Rows are points. Each copy is the shape, with its points in the same order, stretched, turned, moved and blurred by noise. Some copies are also mirrored. Which?

Shape (9 x 3):
[[-37 -33 -41]
 [ -8  -9  -9]
 [  7  22 -13]
 [ 15  16 -19]
 [-24 -15 -14]
 [-29  11 -16]
 [ 21  -6 -38]
 [-25   7 120]
 [ 19 -18 -15]]
Copy 1, 9 rows:
[[-37  -1 -62]
 [-21 -19 -23]
 [ 29   1 -16]
 [ 23 -10 -21]
 [-23 -12 -20]
 [-16  11 -24]
 [ 24 -34 -44]
 [-41  -5 121]
 [  8 -32 -23]]
Copy 1 is: only turned
Copy 2:
[[-50 -35  -7]
 [-14 -10   3]
 [ -2  13 -24]
 [ -8  21 -19]
 [-21 -26  -3]
 [ -7 -26 -22]
 [-41  31 -16]
 [ 96 -64  70]
 [-26  18   6]]
Copy 2 is: mirrored

Shape, 8 rows:
[[-25 -62   7  11]
 [ 48  51  36  10]
 [-19 -14   4  44]
 [-70 -33  50   8]
 [-37 -31 -16  59]
 [-43 -16  -5 -25]
 [ 58  66 -41   8]
 [-36  -5 -79  30]]
Copy 1 (8 x 4):
[[-23 -26  41  33]
 [100  26 -12 -46]
 [  7  35  16  28]
 [-30  20  92  -7]
 [-31  32  16  58]
 [-32  -3  19 -24]
 [ 72  32 -89 -16]
 [-53  36 -50  37]]
Copy 1 is: only turned
Copy 2, 8 rows:
[[  0 -63  11  24]
 [ 34  47  67   1]
 [-17 -11  24  50]
 [-53 -68  38  -3]
 [-33 -21  -9  66]
 [-30 -31  -6 -28]
 [ 43  89   6   5]
 [-34  14 -70  40]]
Copy 2 is: only turned

Shape:
[[-54 -73   0 -44  64 -78]
 [  1  -9  38 -52  23 -12]
 [-53  19 -17 -11  16 -16]
 [-28 -81 -10  -9   2  -6]
 [-49  11  35 -29  88  51]
 [ 37 -71  55 -25 -68 -38]
 [-19  62  -6  -5 -57 -33]
 [ 18   5  13  59 -15 -23]
 [-18  16 -15  71   3   4]
 [  9 -20 -49  21  35  28]
 [ 44  32  -8  23  -7  75]]
Copy 1, 11 rows:
[[ 26 -21 -48 -67  61 -62]
 [-11 -20  25 -42   9 -17]
 [-32  57 -12 -35  19 -34]
 [ 58  18 -30 -43  24 -16]
 [-30  45  59 -51  98  -6]
 [ 59 -48  18  -5 -57 -32]
 [-53  52   6 -10 -53 -33]
 [  2  42  -1  39 -12 -42]
 [ -3  86 -12  32   7 -35]
 [  6  55 -30  16  38  12]
 [-28  52  34  42   3  37]]
Copy 1 is: mirrored
Copy 2:
[[-93 -70 -23 -69  68 -51]
 [-19  10  -7  -5  57 -27]
 [-48   1  15 -51 -17 -12]
 [-70 -46 -45 -11  42  26]
 [-34  54  28 -85  76  29]
 [-35 -32 -39  95  45 -16]
 [ -8  24  42  17 -78 -41]
 [ 15 -34  55  27 -15  27]
 [ -5 -26  61 -19 -30  59]
 [ 16 -36 -15 -51  12  60]
 [ 57  33   6  10   2  74]]
Copy 2 is: mirrored

Shape (14 x 8):
[[-32  18 -24 -28  10   5 -11  19]
 [-41  10   1 -10   1  26 -37 -24]
 [-40  25 -32 -13  16  25  54 -12]
 [-40  34 -21 -28  11  31  29  25]
 [-31  44  -2   0 -12   2 -14  31]
 [ 14 -22  20   3 -26 -47 -31 -41]
 [ 11 -40  24   0  21 -20 -34 -10]
 [ -4 -39   0  -2   4 -23 -23 -12]
 [ 23   9  35   3  74 -33  47 -68]
 [ 14   5 -35  10 -21  20 -51  13]
 [-25   2 -10  28  -3 -29 -61 -27]
 [  7 -36  49  43  23 -16  18 -34]
 [ 10 -48  13  34  34 -50 -23 -25]
 [-52   6 -36  -6   5   5   1  -4]]
Copy 1 (14 x 8):
[[ -2  29 -46  16  -8  -4 -21  31]
 [-10  15 -41 -29 -14  -4 -55  -6]
 [-31  13 -50  27  30  59 -18  29]
 [ -3  28 -47  40   1  45 -34  47]
 [  6  41 -10  36 -13  -5 -37   6]
 [-21  17  17 -34  -6 -20  24 -50]
 [ -9 -18   7 -42 -12 -36   8   8]
 [-29  -6  -9 -22 -23 -23  11   5]
 [-39 -38  26 -39 121  18   7  13]
 [ 36  -9 -39  16 -60  -8 -16 -26]
 [-16  16 -14 -10 -18 -65 -32 -43]
 [-56 -29  52 -31  26   1  -4  -8]
 [-45 -25  16 -22   4 -52   9  -7]
 [-29  25 -54  19 -10   1 -26  13]]
Copy 1 is: only turned
Copy 2 (14 x 8):
[[-15  34 -10 -34   3  -4  -2   2]
 [ -6  36  -4  13  -2  -6 -23 -33]
 [-31  -6 -54 -23  -2 -41 -29  -8]
 [-31  18 -43 -25   6 -15 -27  21]
 [-15  31  -8   7 -10 -11  -6  33]
 [ 25 -16  35  -2 -46  -3   0 -44]
 [ 32 -13  38  -7  11  16   0 -30]
 [  8  -9  27 -19  -2   8   6 -38]
 [ 63 -58  -5 -13   7 -68 -42 -29]
 [  6  33 -15  10 -10  23  37  -6]
 [  8  31  35  16 -12 -19  24 -39]
 [ 27 -62  19  35   7 -22 -26 -31]
 [ 34 -32  50  -3  15 -14  21 -44]
 [-33  22 -13 -19   0 -25  -2 -22]]
Copy 2 is: mirrored

Shape:
[[ -7  -2  25 -25  55  27  18   0]
 [ 12 -56  52  13   8  36 -20 -76]
 [-32  13   6 -52   6   8  32  20]
 [ 70   3  96  48  20  -1   2  94]
 [ 60  44   6 -29  50  30 -28  29]
 [-32  17  41  21  26 -37  35  -7]
 [-16  -3 -32 -16 -28 -23 -13  40]
 [-34  -2 -16 -14  16 -40 -34 -19]
 [ 22  10  35 -20  83 -16   5   6]
 [  4  24 -19   1  25  33 -29 -20]
 [ -2   2 -39  22  11  25 -10  21]
 [ 17   4 -68   1  -2  32  54  24]
 [ 10  19  12 -55  18  29  89 -28]]
Copy 1 (13 x 8):
[[-11  -3  18 -25  43  21  20   9]
 [-57  -8  72   8  32  -5 -69 -37]
 [-27  -2 -14 -44  -5  34  54   9]
 [ 23 -73  73  44 -13  -8   5  87]
 [ 67 -32  -8 -26  23   6  11  -2]
 [-35  33  31  30 -10  50  26  31]
 [-21  -8 -43  -5 -38 -11  21  10]
 [-14  48 -25 -11 -16   2 -10   0]
 [ 34  21  25 -11  34  14  27  32]
 [  7  -5 -20  -1  22  20 -27 -22]
 [-12 -26 -35  23  13   5  -2   1]
 [-18 -56 -42  30  19   9  66 -27]
 [-21 -14  26 -27  25  46  87 -46]]
Copy 1 is: only turned
Copy 2 (13 x 8):
[[  19  -11   38    8   48    3   50  -56]
 [   1   -1    5   74   -3   35   -2 -119]
 [  24  -20   12  -29    3   14   41  -15]
 [ 115  -48   61   33  -22 -101  -26  -48]
 [  83   -8    7   10   75  -25   -2  -35]
 [  -2   28   64  -30  -10  -30   17  -66]
 [   8  -19  -27   -6    0   -7  -11    9]
 [ -15   11   -1   -6   33   20  -25  -44]
 [  35  -14   53  -12   75  -43   13  -87]
 [  21   32    2   37   51   24    5  -33]
 [   4   11    0   50   24   -3   11   11]
 [   6   21  -30   36   21  -32   66   13]
 [  37   20   -1  -37   21  -13  107  -64]]
Copy 2 is: only turned
Copy 3, 13 rows:
[[ 18  25  41  35  36 -25  17  13]
 [ 55 -28  70  10  21 -13 -57  24]
 [-28  57  18  18  13 -19   5  21]
 [  2   0  54 121  14  56 -14 -52]
 [ 53  34 -30  44  25  35   5 -14]
 [-39  -2  37  17  29 -27  -6 -38]
 [-38   4 -33  21 -27  18 -18  17]
 [-25 -28 -27  -4  26  -7 -21  15]
 [ 11   1  26  31  61  10  31 -11]
 [ 46   7 -27  16   5 -19 -19  -4]
 [ 23  -5 -21  39 -29 -18   0  -2]
 [ 18  32  -8  17 -66  -8  33  -3]
 [  9  80  55 -18   1 -18  23  -2]]
Copy 3 is: mirrored
Copy 4, 13 rows:
[[ 34  14  30 -31  32  21 -39 -14]
 [ 57 -15  40 -26 -71  49 -29   2]
 [ -2 -15   6 -44   8 -35 -15 -27]
 [ 36  89  74 -13  -6  -6  58  27]
 [ 48  64   0 -18  42   3 -59  29]
 [ -3 -12  61  23  -4  -9  -9 -28]
 [-28 -16 -27 -16  -2 -34  31  28]
 [-14 -55  -4   7  -2 -13 -23  37]
 [ 47  22  43  -2  31   1 -48  13]
 [  8  28  -9  -2  18  33 -50  27]
 [-10  13 -24  -8  24  39   0  19]
 [ 19  24 -67  -7  17  37  30 -38]
 [ 70  22 -19 -32   6 -19 -42 -95]]
Copy 4 is: only turned
